Each point is reached from the start by the listed moves, each made once or not at all, plus a little noise. Say if it took an odd or an even number of moves. Then give how often each move was made.

Moves:
(1): [ 24  41 -29 -13]
(2): [  5  32 -21  41]
(3): [ 10  -1  52 -35]
Start: [  2 -27  12  13]
Points:
[41 46 17  4] => odd (1, 1, 1)
[17  4 43 18] => even (0, 1, 1)
[ 24  14 -16   1] => odd (1, 0, 0)

Moves:
(1): [ 12 -24  25  -5 -14 -25 -14   3]
(2): [  9  12  -9  -4 -15   2  23 -12]
(3): [-12  -5  21 -17  17 -23  -6 -17]
(4): [ 18  29  15  26  11  11   3 -16]
(5): [ 42 -15 -12 -22  16   6  -6  24]
(6): [  2   6  46   5 -21  55 -19 -46]
(7): [-36 -31  27   5   6  -6  15  -8]
(8): [-34  20  17  -8 -16  39  25  62]
Start: [ 15  -9   4  31  -2  -9 -10  -1]
Points:
[ 10  25  74  22 -15  -4  22  19] => odd (1, 1, 1, 1, 0, 0, 0, 1)
[ 78   6  10  36  30   9 -14   5] => even (0, 0, 0, 1, 1, 0, 0, 0)
[-69 -26  71  11   4   5  25  38] => odd (0, 0, 1, 0, 0, 0, 1, 1)
[ 17 -39  47  10   0 -59 -30 -15] => even (1, 0, 1, 0, 0, 0, 0, 0)
[ 46 -31  14  -9  29 -28 -21   8] => even (0, 0, 1, 0, 1, 0, 0, 0)

Moves:
(1): [  2  -5 -13   9  -3  -6  -3 -12   0 -44  -1  32 -17 -29]
(2): [ 12  21  14  18   7 -18  -6 -11  -9  -4  -6  -5  17  -9]
(3): [  7  -1  24  14 -31   8   2  10  15 -28   2  23   2  -6]
(4): [ -1  12 -11 -10 -20 -19  36   1  -6   1 -11 -15  -5 -29]
(5): [  0 -24  19   5   8  10  12   0   4   2 -16  19   4  -6]
(6): [ -3  12  17   0  -6  39   0 -25   8  -3  -1   1 -14  12]
(7): [ -4   9  -3 -30  -9 -28  -2   6  20 -14 -39 -27  15  10]
(8): [  3   6   7 -11  11   4   5  22 -10 -20   0 -22  -2   3]
(9): [ 14   6  -8  -1  26  13  -3   6  11  -2   5   3   9 -11]
(10): [ 28 -22  18   4  -4  -1  22  10   5   5  13  -7 -33   8]
(11): [  3  12  -5  14  13  -9  17   2  13 -11   1 -26   7  14]
(12): [  8   0  -9 -10 -18  21   8  -7 -15  -2   3  15  -6  11]
Start: [ -9  -6 -10  15  -6  18  11 -18 -24  20  13 -15  14  13]
Points:
[  8  38  18 -23 -33  35  49   0  13 -46 -30 -53  16  -7] => even (0, 0, 1, 1, 0, 1, 1, 1, 1, 0, 0, 0)
[ 20  29  49  34   5  33  31 -33  38 -45 -39 -28  55  16] => odd (0, 1, 1, 0, 1, 1, 1, 0, 1, 0, 1, 0)
[ 33  45  24  50 -14  70  30 -44   2 -32  19  -5  28  23] => even (0, 1, 1, 0, 0, 1, 0, 0, 1, 0, 1, 1)
[ 57  33 -19  -2  -4 -23  82  -2 -16 -72 -23 -67  -3 -20] => odd (1, 1, 0, 1, 0, 0, 1, 1, 1, 1, 1, 1)
[ 26 -17  22  24 -61   7  73   1 -10  -4  19 -11 -22 -14] => odd (0, 0, 1, 1, 0, 0, 0, 0, 0, 1, 0, 0)
[ 20 -21  17  35 -17  33  95 -43   0 -30  -2 -10 -44 -18] => even (1, 0, 0, 1, 1, 1, 0, 0, 0, 1, 1, 0)
